Every row gives one point. Two turns around zero, p and q, are shown by what they do to some points. Where does a point land after both, in the order given? Backwards means that the second turn is done in reverse. Each puzzle has new turns, and all numbers are rounded.

Turn p:
[-0.06  0.12] -> [0.10 0.09]
[-0.20 -0.46] -> [-0.50  0.07]
[0.43 0.35] -> [ 0.45 -0.32]
[-0.17 -0.01] -> [-0.06  0.16]
Turn q:
[0.07 0.33] -> [ 0.30 -0.15]
[ 0.08 -0.53] -> [-0.53  0.06]
[-0.15  0.20] -> [0.23 0.09]
Where do these land?
q, then p: [-0.06 -0.13] -> [0.06 0.13]
q, then p: [ 0.05 -0.31] -> [-0.05  0.31]
q, then p: [-0.41  0.37] -> [ 0.41 -0.37]
q, then p: [0.42 0.08] -> [-0.42 -0.08]

Turn p:
[-0.02  0.07 -0.33] -> [ 0.24 -0.23 -0.05]
[ 0.30 -0.40  0.18] -> [0.06 0.37 0.38]
[ 0.44 -0.14 -0.06] -> [0.33 0.30 0.12]
[ 0.05 -0.05  0.48] -> [-0.33  0.35  0.03]
[-0.39  0.14 -0.24] -> [-0.07 -0.46 -0.11]
[-0.38  0.38 -0.03] -> [-0.22 -0.33 -0.36]
Turn q:
[-0.24  0.19 -0.14] -> [-0.32 -0.08  0.08]
[-0.27 -0.15 -0.06] -> [-0.10 -0.28 -0.10]
[ 0.55 -0.36 -0.24] -> [ 0.30  0.35 -0.52]
[-0.16  0.10 -0.12] -> [-0.22 -0.06  0.02]
[0.12 0.21 0.56] -> [0.33 0.06 0.51]
Where do these land?
p, then q: [0.55 0.22 0.05] -> [-0.24  0.54  0.08]
q, then p: [-0.39 -0.36  0.11] -> [0.12 0.02 0.53]
q, then p: [-0.14  0.02 -0.40] -> [-0.06 -0.42  0.03]
q, then p backwards: [-0.02  0.12  0.24] -> [ 0.03 -0.25 -0.09]

Turn p:
[ 0.39 -0.47 -0.14  0.27] -> [ 0.40  0.28 -0.04  0.47]
[-0.11 -0.21 -0.02 -0.14] -> [-0.01 -0.18  0.12  0.17]
[ 0.16  0.28 -0.09 -0.33] -> [ 0.10  0.00  0.28 -0.37]
[-0.20  0.27 -0.39  0.12] -> [ 0.19 -0.25 -0.31 -0.29]
[-0.24  0.13  0.63  0.08] -> [-0.67  0.14 -0.06  0.01]
Turn q:
[ 0.26  0.17 -0.38  0.02] -> [ 0.41  0.02 -0.20 -0.17]
[-0.27  0.13 -0.25 -0.36] -> [-0.08  0.19  0.07 -0.48]
[ 0.14  0.11  0.24 -0.04] -> [ 0.06 -0.19  0.21  0.09]
[ 0.36 -0.81  0.56  0.11] -> [-0.50 -0.69 -0.30  0.55]
[-0.08  0.17 -0.34 -0.02] -> [ 0.19  0.24 -0.08 -0.22]
[-0.29  0.20 -0.08  0.15] -> [0.03 0.37 0.12 0.02]
[-0.11  0.02  0.25  0.14] -> [-0.11  0.04  0.17  0.23]
Where do these land?
p, then q: [ 0.32 -0.16 -0.27 -0.23] -> [ 0.16 -0.41  0.10  0.23]
p, then q: [-0.85  0.23 -0.08  0.25] -> [-0.44  0.31 -0.65 -0.37]
p, then q: [ 0.12  0.24 -0.10  0.10] -> [ 0.13 -0.10  0.03 -0.26]
p, then q: [ 0.31 -0.24  0.13  0.09] -> [0.29 0.09 0.19 0.23]
p, then q: [ 0.10 -0.07  0.31 -0.20] -> [-0.12  0.10  0.32  0.16]

Turn p:
[-0.23  0.46 -0.02 -0.25  0.22 -0.02] -> [ 0.16  0.15 -0.41  0.07  0.37 -0.14]
[-0.04  0.05  0.19  0.06 -0.40 -0.07] -> [-0.32 -0.22  0.01 -0.09 -0.03 -0.22]
[-0.21 -0.27  0.45  0.47  0.13 -0.05] -> [-0.27 -0.29  0.40  0.00  0.33  0.37]
[ 0.01 -0.11 -0.46 -0.02 -0.13  0.45] -> [ 0.13 -0.05 -0.19  0.38 -0.49  0.09]
[ 0.33  0.60 -0.12 -0.29  0.32  0.44] -> [-0.01  0.65 -0.64  0.10 -0.03  0.13]
[ 0.20 -0.01 -0.07  0.40  0.25 -0.26] -> [-0.02  0.30  0.45  0.12  0.14  0.05]
[-0.14 -0.35 -0.17 -0.08 -0.03  0.03] -> [ 0.26 -0.25  0.09  0.03 -0.19  0.07]
[ 0.09 -0.37  0.19 -0.28 -0.37 -0.53] -> [ 0.07 -0.29  0.30 -0.60 -0.12 -0.35]
Turn q:
[ 0.01 -0.38  0.19  0.24  0.17  0.24] -> [ 0.22 -0.19  0.41  0.01  0.00  0.28]
[-0.13  0.17 -0.02 -0.25  0.04 -0.55] -> [-0.34 -0.21 -0.32 -0.06 -0.21 -0.32]
[ 0.08  0.32  0.24 -0.36 -0.10  0.43] -> [-0.23  0.36  0.09 -0.31  0.45  0.03]
[ 0.26  0.11 -0.32 -0.05  0.31 -0.61] -> [ 0.05 -0.45 -0.43  0.23 -0.01 -0.46]
[-0.17  0.15  0.04 -0.36  0.19  0.35] -> [-0.40  0.10  0.10  0.02  0.37  0.16]
[-0.12  0.13 -0.20  0.32 -0.17  0.22] -> [ 0.15  0.37  0.09  0.27 -0.10  0.04]
[ 0.03 -0.11 -0.24 -0.32 -0.23 -0.21] -> [-0.07 -0.04 -0.48 -0.09 -0.07  0.13]
[ 0.06 -0.38  0.31  0.77 -0.21  0.14] -> [ 0.62  0.06  0.56 -0.07 -0.42  0.14]
Where do these land?
p, then q: [-0.40  0.28 -0.19  0.43 -0.20 -0.21] -> [ 0.13 -0.38  0.34  0.18 -0.43 -0.23]
q, then p: [ 0.39 -0.13  0.23 -0.59 -0.16 -0.24] -> [ 0.72 -0.02 -0.23 -0.17 -0.24 -0.01]
q, then p backwards: [0.09 0.03 0.39 0.23 0.08 0.26] -> [ 0.11 -0.22  0.01  0.14  0.14 -0.43]
p, then q backwards: [ 0.20 -0.20 -0.03  0.21  0.00 -0.26] -> [-0.12  0.04  0.32  0.22  0.04  0.15]
p, then q: [-0.22  0.39 -0.52  0.04  0.03  0.41] -> [ 0.51  0.21 -0.04  0.48 -0.24 -0.23]
q, then p backwards: [-0.13 -0.14  0.40  0.18 -0.26 -0.20] -> [ 0.36 -0.37 -0.03 -0.15 -0.20 -0.09]
p, then q: [-0.02 -0.24 -0.06 -0.24 -0.26 -0.02] -> [ 0.10 -0.06 -0.27 -0.23 -0.11  0.19]
p, then q: [ 0.08  0.00 -0.22 -0.26  0.78  0.26] -> [ 0.35  0.36 -0.02  0.17  0.69 -0.20]

Turn p:
[ 0.00 -0.23 -0.16  0.24  0.22 -0.22] -> [-0.20 -0.18 -0.07 -0.38  0.05  0.12]
[ 0.32  0.04  0.49 -0.22 -0.25 -0.08] -> [ 0.54  0.15  0.17  0.12  0.32 -0.02]
[-0.01 -0.04 -0.12  0.25  0.25  0.00] -> [-0.28 -0.09 -0.14 -0.12  0.07  0.15]
[ 0.19  0.10  0.17 -0.24  0.11  0.03] -> [ 0.17  0.31 -0.01  0.05  0.09  0.10]
[-0.30 -0.26  0.06 -0.35  0.26  0.18] -> [-0.20  0.30  0.41 -0.05 -0.25  0.16]
[ 0.27  0.49 -0.16 -0.12  0.27 -0.12] -> [ 0.02  0.39 -0.53 -0.03  0.08 -0.05]
[ 0.00 -0.16  0.17  0.26 -0.24  0.34] -> [ 0.01 -0.34  0.19  0.33  0.08  0.16]
[-0.07 -0.09 -0.97  0.11  0.10 -0.18] -> [-0.28 -0.26 -0.51 -0.43 -0.64 -0.03]
[-0.40  0.14  0.52  0.06 -0.73  0.05] -> [ 0.22 -0.27  0.49  0.49  0.20 -0.59]
Turn q:
[-0.25  0.32 -0.55  0.06 -0.16 -0.28] -> [-0.03 -0.03 -0.32  0.15  0.09 -0.66]
[-0.06  0.40 -0.08 -0.10 -0.24  0.15] -> [-0.25  0.32 -0.24  0.11  0.09 -0.12]
[ 0.05 -0.93  0.22  0.08 -0.22  0.06] -> [-0.15 -0.51  0.41 -0.66 -0.09  0.29]
[ 0.06  0.31  0.21  0.38 -0.10 -0.20] -> [-0.24 -0.08  0.01  0.45 -0.26 -0.01]
[ 0.07  0.11  0.24 -0.12  0.80  0.61] -> [ 0.57  0.23 -0.23  0.16  0.24  0.77]
[-0.18 -0.32  0.07 -0.18 -0.05 -0.21] -> [ 0.01 -0.15  0.34 -0.18  0.18 -0.11]
[ 0.13 -0.02  0.06 -0.10  0.13 -0.08] -> [ 0.15  0.08  0.13  0.01 -0.07  0.03]
[ 0.20  0.12 -0.18 -0.02 -0.18 -0.06] -> [-0.07  0.15 -0.10 -0.06 -0.21 -0.20]
Where do these land?
q, then p: [-0.55 -0.23  0.46 -0.06 -0.18 -0.01] -> [-0.47  0.23  0.47 -0.05  0.20  0.24]
p, then q: [ 0.22 -0.42  0.00 -0.03 -0.28 -0.33] -> [ 0.12  0.27  0.33 -0.38 -0.20  0.17]
q, then p backwards: [ 0.34 -0.31 -0.24  0.19  0.14  0.00] -> [ 0.16 -0.26 -0.38 -0.12 -0.23 -0.14]
p, then q: [ 0.00  0.58 -0.28 -0.65  0.19 -0.20] -> [-0.17  0.43 -0.25  0.37 -0.19 -0.68]
q, then p backwards: [ 0.13 -0.09  0.26  0.33 -0.04  0.35] -> [ 0.14 -0.24 -0.27  0.17  0.24  0.30]
q, then p: [-0.66  0.21 -0.41  0.03  0.18 -0.02] -> [-0.31  0.00 -0.32 -0.64  0.02  0.27]
p, then q backwards: [0.27 0.35 0.17 0.23 0.45 0.26] -> [-0.30  0.42  0.18 -0.02  0.00  0.50]
p, then q: [ 0.05 -0.14  0.01 -0.12 -0.13  0.19] -> [-0.18 -0.01 -0.02 -0.05 -0.16  0.17]
q, then p: [ 0.21  0.06  0.01  0.08 -0.32 -0.24] -> [ 0.08 -0.13  0.18 -0.01  0.04 -0.40]

Turn p:
[ 0.28  0.27 -0.16  0.14  0.20 -0.33 -0.20  0.21] -> [ 0.39  0.38 -0.08  0.07  0.32  0.00  0.10  0.07]
[ 0.01 -0.04 -0.06 -0.11 -0.26  0.57 -0.22 -0.23] -> [-0.35  0.05 -0.28 -0.03 -0.44  0.10 -0.29  0.14]
[ 0.50 -0.60 -0.08  0.08 -0.41  0.08  0.03  0.00] -> [ 0.14 -0.43 -0.24  0.54 -0.08  0.00 -0.47  0.14]
[-0.76  0.31 -0.34  0.58 -0.10 -0.31  0.07 -0.23] -> [ 0.20  0.39  0.69 -0.40 -0.24 -0.50 -0.17 -0.35]
[ 0.10 -0.03 -0.12  0.05  0.61 -0.36  0.27 -0.02] -> [ 0.45 -0.05  0.01  0.00  0.18  0.09  0.42 -0.42]
[ 0.33  0.26  0.61 -0.10 -0.02  0.38 -0.07  0.11] -> [-0.37  0.08 -0.02  0.24 -0.04  0.45  0.28  0.49]
[-0.35  0.27 -0.19 -0.23  0.12 -0.21  0.39  0.29] -> [-0.03 -0.04  0.06 -0.28  0.19 -0.49  0.45 -0.11]
[ 0.10 -0.07  0.24 -0.38 -0.05 -0.03 -0.09 -0.19] -> [-0.07 -0.27 -0.13 -0.21  0.06  0.29 -0.02  0.20]
[-0.22 -0.37  0.10 -0.04 -0.08  0.20 -0.19  0.06] -> [-0.37 -0.13 -0.01  0.05  0.05  0.07 -0.30 -0.17]
Turn q:
[-0.07  0.45 -0.27 -0.57 -0.47 -0.16  0.19 -0.05] -> [ 0.32  0.34 -0.25  0.00 -0.59 -0.27 -0.22  0.38]
[-0.20 -0.24  0.30  0.26 -0.21 -0.23 -0.03 -0.17] -> [-0.01 -0.21 -0.02 -0.23  0.13 -0.09  0.50  0.12]
[-0.19 -0.01 -0.33 -0.48 -0.17  0.21 -0.08  0.30] -> [-0.28  0.04  0.02  0.22 -0.41 -0.25 -0.37  0.21]
[ 0.37  0.06  0.03 -0.25 -0.30  0.03  0.15  0.05] -> [ 0.37 -0.18  0.05  0.01 -0.32  0.05 -0.19  0.10]
[ 0.07 -0.34  0.02  0.31  0.31  0.07  0.58 -0.36] -> [-0.08 -0.23 -0.47 -0.13  0.20  0.63  0.16 -0.17]
[ 0.43 -0.09 -0.65  0.01 -0.16  0.28 -0.10 -0.15] -> [ 0.15 -0.22 -0.30  0.44 -0.27 -0.15 -0.26 -0.49]
[-0.07 -0.01  0.09  0.32  0.19 -0.22 -0.28  0.41] -> [-0.14 -0.03  0.27 -0.20  0.47 -0.27 -0.10 -0.07]
[-0.06  0.37  0.58  0.19  0.16  0.53 -0.51  0.09] -> [0.04 0.22 0.73 0.52 0.39 0.11 0.24 0.12]
[-0.26  0.13 -0.02  0.00  0.04 -0.18  0.12  0.09] -> [-0.09  0.19 -0.12 -0.17  0.10 -0.08 -0.04  0.20]
[ 0.00 -0.31  0.24  0.21  0.62 -0.32 -0.04 -0.21] -> [-0.27  0.06  0.09 -0.46  0.29  0.34  0.26 -0.41]
Where do these land?
q, then p: [-0.36  0.17  0.38  0.22  0.16 -0.16 -0.27  0.19] -> [-0.10  0.00  0.20 -0.13  0.29  0.13  0.58 -0.09]
q, then p: [ 0.18 -0.14 -0.47  0.22 -0.45  0.21 -0.35 -0.37] -> [ 0.68 -0.22  0.30  0.17 -0.26 -0.14 -0.32 -0.12]
p, then q backwards: [ 0.06 -0.49  0.25  0.12 -0.28 -0.43 -0.08 -0.19] -> [ 0.50 -0.05  0.16  0.10  0.00  0.24  0.12  0.52]
p, then q: [-0.03  0.31 -0.58 -0.29  0.05  0.02 -0.33 -0.05] -> [ 0.16  0.42 -0.14 -0.02 -0.39 -0.27 -0.39 -0.17]
q, then p: [ 0.34  0.28 -0.31  0.00 -0.08  0.15  0.47  0.23] -> [ 0.12  0.42 -0.42  0.22  0.07  0.13 -0.39  0.01]
p, then q: [-0.42  0.20  0.07  0.29  0.36 -0.13  0.11 -0.10] -> [ 0.30  0.21  0.06 -0.06 -0.17  0.40  0.29  0.24]
p, then q: [-0.19  0.03  0.40 -0.35 -0.25  0.16  0.40 -0.15] -> [-0.41 -0.38 -0.02 -0.21 -0.16  0.01  0.03  0.45]
p, then q backwards: [-0.07 -0.33 -0.02 -0.27 -0.24  0.14  0.18  0.06] -> [-0.05 -0.40 -0.22  0.08 -0.18  0.07  0.04  0.21]
q, then p backwards: [ 0.28  0.03 -0.44 -0.19  0.33  0.06 -0.39 -0.39] -> [-0.23 -0.22 -0.33  0.45  0.45  0.33 -0.02 -0.06]
q, then p backwards: [-0.25 -0.17  0.35  0.35  0.13  0.18  0.41  0.44] -> [ 0.12 -0.12  0.56 -0.44 -0.23 -0.23 -0.25  0.21]
q, then p: [ 0.47  0.12  0.38 -0.09  0.26 -0.20 -0.16  0.32] -> [-0.23 -0.10 -0.09 -0.04  0.11  0.67  0.09  0.29]

Turn p:
[-0.24  0.54 -0.14  0.40  0.06 -0.16 -0.50 -0.17 -0.17] -> [-0.21 -0.10  0.03 -0.45  0.17  0.05 -0.40  0.44 -0.47]
[-0.08 -0.59  0.00 -0.23  0.12  0.02  0.67  0.45 -0.26] -> [ 0.30  0.44  0.20 -0.01 -0.38 -0.10  0.52 -0.55  0.29]
[-0.04 -0.25  0.31 -0.20  0.27  0.09  0.33  0.48  0.16] -> [ 0.20  0.23  0.05  0.05  0.22 -0.33  0.39 -0.43  0.23]
[ 0.09  0.68  0.20 -0.18 -0.48  0.01  0.09 -0.29  0.09] -> [-0.25 -0.08 -0.22  0.40  0.17  0.17  0.28  0.63 -0.26]
[-0.05  0.03 -0.02  0.67 -0.01 -0.04 -0.16 -0.24  0.11] -> [-0.42 -0.10 -0.05 -0.15  0.09  0.21 -0.39 -0.20 -0.31]
[ 0.47  0.13 -0.30 -0.20  0.14  0.02 -0.03 -0.06  0.02] -> [-0.01 -0.34 -0.05  0.14 -0.31 -0.34 -0.05  0.18  0.10]
[ 0.21 -0.04 -0.32 -0.16 -0.32  0.12 -0.28  0.21  0.14] -> [ 0.25 -0.51 -0.21 -0.08 -0.10  0.13  0.10  0.07  0.11]
[-0.10 -0.27  0.54 -0.30  0.02  0.48  0.38  0.03 -0.24] -> [ 0.45  0.51  0.05  0.55  0.09 -0.02  0.21 -0.27 -0.06]
[-0.42 -0.04 -0.35  0.31  0.23 -0.20 -0.33 -0.36  0.23] -> [-0.30  0.09 -0.19 -0.47  0.06  0.14 -0.61  0.08  0.15]
[ 0.17 -0.19  0.09 -0.11 -0.03 -0.34 -0.17 -0.05 -0.07] -> [-0.02 -0.16  0.38  0.03  0.01  0.09 -0.05  0.06  0.24]
Turn q:
[-0.09 -0.02  0.19  0.03  0.22 -0.34 -0.21  0.23 -0.33] -> [ 0.25 -0.29 -0.06  0.10  0.19 -0.11  0.36  0.29 -0.04]
[-0.25 -0.09 -0.20  0.07  0.27  0.17 -0.24 -0.30  0.23] -> [ 0.22  0.00  0.00 -0.08 -0.01 -0.42 -0.28 -0.31  0.11]
[ 0.02 -0.24 -0.08 -0.15  0.32  0.18  0.26  0.07 -0.14] -> [ 0.11 -0.11  0.36  0.00 -0.18  0.06  0.23 -0.26  0.04]
[ 0.19  0.33  0.09  0.24  0.02  0.16 -0.22 -0.21 -0.19] -> [-0.23 -0.13 -0.42 -0.23 -0.07 -0.16  0.10 -0.02  0.14]
[ 0.27 -0.06 -0.10  0.14  0.25  0.23  0.06 -0.07 -0.09] -> [-0.11 -0.18  0.03 -0.05 -0.36 -0.09  0.10 -0.18  0.09]
[-0.01 -0.01 -0.32 -0.06 -0.62 -0.68 -0.26 -0.25  0.30] -> [-0.26  0.26  0.05  0.04  0.34 -0.27 -0.57  0.55 -0.46]
[ 0.17 -0.80  0.19 -0.19  0.31  0.38 -0.18 -0.10  0.22] -> [ 0.59 -0.20  0.12 -0.11 -0.54  0.06 -0.17 -0.42 -0.40]
[-0.10  0.21 -0.06 -0.19  0.04 -0.06 -0.29  0.54  0.24] -> [ 0.32 -0.09  0.06  0.01  0.12  0.19 -0.23  0.41  0.38]
[-0.16  0.22 -0.01  0.29 -0.77  0.04  0.54  0.38  0.13] -> [-0.54  0.29 -0.09  0.52  0.30  0.64 -0.19  0.03  0.10]
[-0.11  0.15  0.15 -0.15  0.26 -0.45  0.65 -0.41  0.23] -> [-0.03  0.80  0.25  0.15 -0.04 -0.30  0.41 -0.01 -0.07]
[ 0.07  0.30  0.15 -0.02 -0.30  0.38 -0.10  0.12 -0.61] -> [-0.32 -0.36 -0.30 -0.34  0.24  0.41  0.26 -0.09  0.11]
Where do these land?
p, then q: [-0.17  0.23 -0.18 -0.29  0.04 -0.12 -1.51  0.01 -0.05] -> [ 0.96 -0.76  0.28 -0.30 -0.68  0.30 -0.11  0.49 -0.14]
q, then p: [-0.18  0.10  0.05  0.03 -0.14 -0.06  0.20 -0.16  0.24] -> [-0.16  0.01 -0.08 -0.11  0.09 -0.14 -0.10  0.24 -0.22]
p, then q: [ 0.14 -0.32  0.21 -0.28 -0.01  0.11  0.32 -0.16  0.16] -> [-0.23  0.24 -0.28  0.29 -0.17 -0.22 -0.20 -0.08  0.13]
p, then q backwards: [ 0.23 -0.07  0.09  1.00 -0.33 -0.09  0.21 -0.11  0.02] -> [ 0.26 -0.46 -0.15  0.16 -0.60  0.40  0.42 -0.23 -0.41]
p, then q: [-0.29  0.42  0.17  0.13  0.06 -0.09  0.30 -0.14 -0.28] -> [-0.12 -0.05 -0.05 -0.02  0.40  0.15  0.39  0.12  0.38]
q, then p backwards: [-0.47  0.42  0.09 -0.26 -0.17  0.20  0.14  0.60 -0.17] -> [-0.37 -0.32  0.36 -0.30 -0.45 -0.30 -0.26  0.01  0.37]
q, then p: [ 0.16 -0.16  0.15 -0.16  0.19 -0.26  0.16  0.18  0.01] -> [-0.02 -0.04  0.11  0.17 -0.02  0.01  0.35 -0.17 -0.26]
q, then p: [ 0.20 -0.09 -0.58 -0.19 -0.17  0.04  0.18 -0.07 -0.21] -> [ 0.27  0.40  0.18  0.06  0.45  0.22 -0.04  0.02  0.08]
q, then p: [-0.26 -0.32  0.06  0.26  0.21  0.01 -0.06 -0.18 -0.07] -> [-0.32 -0.02  0.28  0.07 -0.27  0.10 -0.23 -0.02  0.02]
p, then q: [ 0.22 -0.14 -0.02 -0.06  0.12 -0.09  0.27  0.27  0.53] -> [ 0.02  0.45  0.26  0.26  0.00 -0.35 -0.15 -0.15 -0.14]
p, then q backwards: [ 0.22  0.10 -0.22  0.09  0.22  0.27 -0.46 -0.16 -0.03] -> [ 0.05 -0.27 -0.20  0.14 -0.08 -0.01 -0.55 -0.01  0.18]
p, then q: [ 0.22 -0.18  0.19 -0.28 -0.01  0.10  0.24 -0.07 -0.14] -> [-0.25  0.14 -0.32  0.28 -0.16 -0.02  0.00  0.03 -0.02]
